Every row gives one point. A path goes straight from each point to the next, and from the last back to the first. The post is the endless flat space through its rows: a point in 2 columns, a line in 3, a plane in 4, and so on, so that a path can go around it. How many times does the path go around the post? Going back the other way cancels.

Post:
-.03 .05
Path (31 x 2):
-.18 .31

.24 .35

.26 .01

.09 -.15

-.21 -.23

-.46 .37

-.02 .44

.16 .17

.44 -.54

-.02 -.42

-.21 -.01

-.54 .53

-.13 .70

.34 .11

.25 -.20

-.15 -.15

-.70 .13

-.46 .28

.21 .62

.69 .09

.08 -.17

-.09 -.16

-.22 .08

-.23 .47

-.38 .74

.27 .41

.26 .00

.61 .31

.13 -.09

.05 -.29

-.57 -.14
Times around: 5

Post:
.06 .22 -.01 .23 .33 -.27

.29 -.19 -.27 -.09 -.55 .05

-.22 .33 -.02 -.05 .52 -.15

.29 -.68 -.19 .17 -.49 .38

-.38 -.01 .15 -.01 .43 -.24
Path (30 x 6):
-.02 -.42 -.08 .17 -.20 .23

.03 -.26 -.30 .15 .08 .39

-.60 .08 -.27 -.64 -.01 -.14

-.10 -.48 -.12 -.11 -.70 -.20

-.39 -.86 .29 .33 .22 .32

-.33 -.83 .08 .29 -.71 .13

-.21 .67 -.44 -.46 .01 -.35

-.14 .20 -.16 .08 .65 -.11

.01 .33 -.05 -.20 .28 -.17

.11 .20 .30 .01 .25 -.16

-.05 -.03 -.03 .43 .54 .32

-.15 .64 -.16 -.14 .25 -.17

.75 .11 -.02 -.18 -.94 -.23

-.14 -.38 .17 -.08 .44 .21

-.14 .02 -.12 -.19 .03 -.34

-.19 -.42 .00 .62 .72 .37

.16 .15 -.45 -.06 .08 .26

-.04 .42 -.22 -.04 .26 -.37

-.25 .03 -.30 -.04 -.44 -.18

-.03 .25 .22 .26 .12 -.11

.00 -.51 .07 -.42 -.52 .13

.08 -.28 .17 .04 -.13 .11

-.17 -.03 -.20 -.43 -.42 .13

-.51 .09 -.34 -.29 -.49 -.27

-.94 -.54 -.04 .13 .91 .19

-.44 .31 -.38 -.02 .41 -.33

-.51 -.34 -.09 .47 .33 .39

-.18 -.17 .19 .11 -.04 .16

-.20 -.18 .44 -.07 .42 -.06

.00 .37 -.11 -.27 -.16 -.09
Times around: 0
